Each row of a before or after table is a point. One or more steps were done to the points. Then noise was added and the rows were shuffled. The steps act on how far a point lies along the listed directions, d1 being the first. Write out the steps. A step turns or swaps two directions, mirrors them in a line or flattens them onto one, adds a multiple of one to another, or multiplies one. Angles are multiples of 10 degrees, from the lower direction toward the higher: turns from -170 to 170, lines from 10 to 170 but not 90. Use the fewest steps. Two steps may share a direction if one is a turn and the other turns, adds or multiplies; they go together, in the order done. Otherwise the lowest direction goes first.

Directions:
(1): [-24.0 -12.3]
(2): [ 12.3 -24.0]
Before (13 x 2)
[[-5.8 -2.2]
 [-6.2 -0.7]
 [ 0.0  3.7]
 [ 1.5  7.1]
 [ 1.9  5.2]
 [ 4.4  1.3]
 [-7.9 -2.3]
 [ 3.2  7.3]
 [-5.2 -2.9]
 [ 1.1  8.3]
 [ 0.2  4.7]
 [-6.4 -2.6]
 [ 0.5  1.9]]
After (13 x 2)
[[-5.0 -3.4]
 [-2.6 14.7]
 [-8.9 -0.8]
 [-2.5 10.3]
 [-0.6 10.3]
 [-2.4  8.6]
 [-0.5  4.3]
 [-7.4  2.3]
 [ 5.1  0.5]
 [-6.7 -1.5]
 [-6.3 -1.2]
 [-0.5 13.9]
 [-3.5 17.6]]
Steps: multiply d2 by 2.5

Directions:
(1): [-1.8  5.0 36.1  9.8 -5.8 26.8]
(2): [-42.4   6.7   1.1  10.8  -9.4 -11.6]
(3): [ -5.9  36.0  -5.6 -14.5  22.4  10.6]
Before (8 x 6)
[[ 0.7  6.8 11.6 -1.3  3.8 10.2]
 [-1.5 -0.8 -0.2 -0.8  2.0 -1.5]
 [ 5.6 -2.2 -0.5 -2.9 -1.7  5.3]
 [ 7.5 -2.1  5.4  0.8 -2.7  4.9]
 [-9.2  7.1 -4.9 -0.5  3.4 -1.1]
 [ 6.7 -5.8  3.5 -0.3 -2.2  6.0]
 [-0.1 -1.5  7.0  4.3 -5.4  2.5]
 [ 0.0 -3.0 -2.9  0.5 -2.1 -2.9]]
After (8 x 6)
[[  2.0 -10.8  -8.2  -0.9  -2.5  -9.8]
 [ -2.5  -5.6   3.9   5.5  -4.8   1.7]
 [ -0.9   3.9   2.1  -0.4   1.1   3.2]
 [  1.5   0.9  -6.5  -4.2   3.5  -0.1]
 [  0.3   3.7  -7.7  -2.1   1.7  -5.1]
 [ -1.1  -1.6   1.7  -0.2   1.5   0.4]
 [  3.3   1.7  -6.1  -2.9   1.2  -3.6]
 [  1.4  -0.5  -3.2  -3.4  -1.0   2.2]]
Steps: turn d1 and d3 by -170 degrees; multiply d2 by 0.4

Directions:
(1): [ 37.2  21.0  11.7 -13.0   8.1  -2.3  12.4   2.2  -1.4  -5.3 -40.9 -17.5]
(2): [-18.5  22.8 -13.4  30.1   6.5 -17.2 -35.8  -8.1  -2.1 -12.2 -20.7 -12.3]
(3): [  7.6  12.3 -26.2 -21.2  26.6  17.6 -20.7 -13.0  10.9  35.2   2.0   6.3]
(4): [-10.6   5.2  27.5   1.9 -12.6 -11.6   6.4 -40.5 -16.8  33.3  -1.4  -9.8]
Before (8 x 12)
[[ -7.5  -3.7  -4.4   4.5   0.5   0.9  -4.4   1.6   1.3  -3.9   2.8   4.1]
 [-10.4  -0.1   2.2   8.4  -5.1  -5.5  -1.4  -1.3   0.1  -5.2   2.4  -1.7]
 [-13.9  -1.9  -2.2   7.9  -1.7  -4.2  -9.2  -4.4  -0.1  -1.8   6.9   0.6]
 [ -7.2  -3.0  -2.2   0.4  -4.5  -3.0  -1.3  -6.0  -1.4   9.4  10.3   0.7]
 [ -3.5   1.0   1.6  -2.8   2.5   3.4  -2.3 -11.5  -2.9  12.4   2.7   2.2]
 [ 10.7  -0.5  -1.9  -8.3   0.7   3.2   2.4   2.6   4.0   3.6  -2.0   0.6]
 [  4.1   2.2  -3.6  -3.3   1.3   2.8  -1.7   2.2  -0.1   0.1  -2.7  -1.6]
 [ -2.0  -0.6  -0.3  -0.6  -1.6   0.4   3.4   4.4  -0.5  -0.9  -0.6  -0.5]]
After (8 x 12)
[[ -3.2   1.2  -1.4   0.0  -1.7   0.7  -3.7  -3.9  -2.1   4.6   1.7  -0.9]
 [  0.0  -1.0   2.6   3.1  -4.2  -2.0   4.9   7.5   2.3 -11.8  -2.3  -1.6]
 [  1.3  -0.4  -3.5   3.5   1.0  -1.7  -2.7  10.1   3.3 -16.0  -4.2  -1.4]
 [  0.6  -0.2  -2.1  -3.5  -0.7   1.3  -3.6  -7.3   1.2  12.0   3.2   1.1]
 [ -4.1  -3.5  -4.2   3.2   0.6   1.4  -1.7   5.0   2.1  -8.0   0.3   4.0]
 [ -2.5  -1.4  -0.4  -1.6  -1.4   0.8   3.3   2.9  -0.6   2.1   1.3  -0.1]
 [  7.1   7.8  -3.4  -2.9   8.6   3.4  -4.1  -0.5   1.0  -0.4 -10.9  -1.7]
 [  8.9   3.7  -8.1  -4.2   2.6  -0.2  -0.8   8.8   3.5  -4.5  -4.3  -2.1]]
Steps: swap d1 and d4; turn d2 and d3 by -40 degrees

Directions:
(1): [-12.7  -2.2   3.8  -2.4 -27.6 -13.5 -45.2   4.0  20.2 -18.2 -11.2  -7.7
  -3.9  22.9  10.9 -42.9  16.0   8.1 -16.7  -7.8]
(2): [ -4.3  -3.6 -30.4 -12.3  19.6 -45.0 -18.6 -20.6  13.5 -11.2  19.0 -10.7
 -26.2 -26.7  -7.4   1.0  -9.7 -22.4   5.3  11.1]
(3): [  1.3   1.4  -1.4  38.8  42.8   6.1 -12.3  -8.9   8.9  11.1  -5.1  -1.6
   4.5  37.3  12.5   0.1  20.7 -34.5   5.2  14.6]
(4): [ -7.0  43.3  11.9  -1.2   8.6  13.4  -3.4  -7.5 -18.3   8.0  -9.7  17.7
  -0.8 -28.0  -3.1 -34.6 -13.8 -34.5 -22.8 -13.3]
(5): [ -4.3  23.8 -11.3   3.0   1.2  23.7 -27.4  30.0 -19.1   3.8   0.9  -3.8
 -44.2  -6.4  16.8  16.3   2.8  17.5  -2.4  33.0]
(6): [ 35.8  -4.4  -7.4 -20.7  24.2  -0.6  -2.5  37.8  32.4  11.0 -18.2  20.3
  14.8 -18.1  -0.6 -23.4   4.5   6.2  12.0  16.0]
Before (13 x 20)
[[  4.9   3.2  -2.0   2.5   9.4   0.4  -3.5   3.9   3.1   4.9  -4.2   3.1
    1.3   1.1   1.6  -4.7   2.6  -2.2   1.1   5.9]
 [ -1.4  -5.3   0.0  -1.3  -5.4  -6.1  -4.0   2.0   1.7  -2.5   0.7   0.3
    0.1   2.3   1.5   0.3   3.8   5.7   2.3  -2.8]
 [ -4.7  -4.4   4.9   0.6  -8.2   1.7   5.4  -4.1  -2.2  -3.4   1.9  -2.1
   10.9   6.3   0.3   1.1  -2.4   8.4   1.1  -9.1]
 [  0.9   3.6   3.6  -3.2 -11.1   5.7  -0.4   7.0  -7.4  -2.2   1.0   1.6
   -1.1   0.8   2.5   1.0  -1.8  13.6  -1.5  -1.3]
 [  5.1   0.2   2.4   1.1   0.8   4.9  10.3   3.0   2.3   2.3  -1.8   3.4
    5.6   0.3  -0.9   5.0   0.6   2.3   1.3  -2.6]
 [ -5.8   0.7  -2.6   0.5  -7.3   0.1  -2.1   2.5   0.8  -4.6   2.6  -2.9
    0.5   1.0  -0.1   0.6   1.5   2.6  -1.2  -2.0]
 [  2.6 -13.2  -2.0   1.4  -3.4 -12.0  -1.4  -1.0  11.9  -1.6  -0.4  -2.3
    5.8   9.8  -1.9  -1.9   3.9   2.8   6.2  -5.9]
 [ -4.6  -4.9  -2.5   1.4 -13.0  -0.5   0.4  -1.7  -7.1  -6.5   4.1  -7.3
   -4.8   4.3  -0.1  10.1   1.5  13.1  -0.1  -1.3]
 [ -2.8   4.0   0.7  -2.3  -3.0   0.3  -5.3  -3.9  -0.8  -0.4  -2.0   1.1
    0.3  -1.1   0.4  -7.5  -1.0  -2.9  -6.1  -2.7]
 [  0.4   3.5   3.1  -0.5  -0.9   1.1  -0.2   1.9   1.6  -0.7  -4.0   1.9
    4.2   3.0   1.4  -3.3   2.6  -2.6  -3.6  -2.8]
 [  3.9  -2.8   1.7   1.8   2.9   0.7  -8.5   6.5   8.4   0.2  -1.8   1.9
    2.5   6.8   4.9 -10.6   8.4  -0.8  -2.1   3.7]
 [ -5.2   3.7   1.8  -1.2  -4.9   5.5   2.7   1.6  -4.1   2.7   0.2  -1.0
    0.9  -3.4  -3.0  -2.2  -2.8  -0.3  -1.1  -2.5]
 [  1.2  -3.0   7.1   5.4  -4.7  14.7  10.4   4.4  -8.2   3.9  -0.7   1.5
    5.0   8.3   5.5  11.0   4.2  11.5   2.0  -0.9]]
After (13 x 20)
[[ -0.7 -12.8  -1.4   3.3  -5.7 -11.9  -1.2  -4.4   9.1  -2.5   1.1  -4.0
    4.6  11.5  -1.8   0.4   3.5   2.4   5.2  -7.3]
 [  6.0  -3.8   5.9   2.3  -1.4  14.6  10.0   9.5  -3.8   5.1  -3.2   4.5
    7.0   5.8   5.1   7.9   5.0  12.3   3.7   1.5]
 [ -0.9  -5.4  -0.1  -1.6  -5.2  -6.0  -4.0   2.4   1.9  -2.4   0.5   0.3
    0.3   2.1   1.5   0.4   3.9   5.6   2.5  -2.6]
 [ -2.2   3.6   1.1  -3.2  -2.5   5.4   2.4   5.0  -1.2   3.5  -1.6   0.8
    2.3  -5.2  -3.1  -4.3  -2.4   0.5   0.0  -1.1]
 [  3.4  -5.7   3.3  -4.2  -2.7   1.5   4.6   4.6   5.1  -1.0  -2.2   2.6
   14.2   2.3   0.3  -4.3  -1.4  10.0   3.8  -5.4]
 [  3.1   3.4   3.1  -4.4  -9.8   5.6  -0.6   9.4  -5.5  -1.6  -0.1   2.8
   -0.3  -0.2   2.4  -0.5  -1.7  13.8  -0.9  -0.2]
 [  1.2   0.7   3.2   2.9  -1.8   5.0  10.5  -1.2  -1.2   1.1   0.0   1.1
    4.1   2.5  -0.8   7.8   0.3   1.6   0.0  -4.4]
 [ -1.5   0.0  -3.7  -2.0  -4.2   0.0  -2.4   7.3   4.5  -3.2  -0.1  -0.5
    2.2  -1.4  -0.2  -2.4   1.9   3.3   0.4   0.1]
 [ -5.9  -1.7   3.8   7.7  -3.8   0.8  -7.7  -4.3  -0.5  -2.7   3.4  -3.8
   -1.5  11.9   4.8  -4.3   7.1  -2.5  -5.5  -0.7]
 [  8.9  -6.4  -5.3  -6.7  -3.9  -0.4  -0.5  12.6   5.0  -2.2  -2.9   0.4
    0.6  -2.5  -0.2   1.1   3.3  15.5   4.5   4.7]
 [ -5.1   4.4   0.1   8.1   2.4   0.6  -2.8  -6.7  -6.0   1.8   0.9  -2.5
   -2.8   5.9   1.8   1.7   1.3  -4.0  -2.4   1.3]
 [ -0.7   3.9   0.3  -3.4  -1.8   0.3  -5.6  -1.9   1.1   0.3  -3.2   2.2
    1.1  -1.9   0.3  -8.5  -0.7  -2.4  -5.5  -1.8]
 [ -1.5   3.8   3.6   1.0  -2.3   1.2  -0.2   0.0  -0.1  -1.1  -3.1   1.1
    3.4   3.8   1.5  -2.0   2.4  -3.1  -4.3  -3.8]]
Steps: multiply d6 by -1
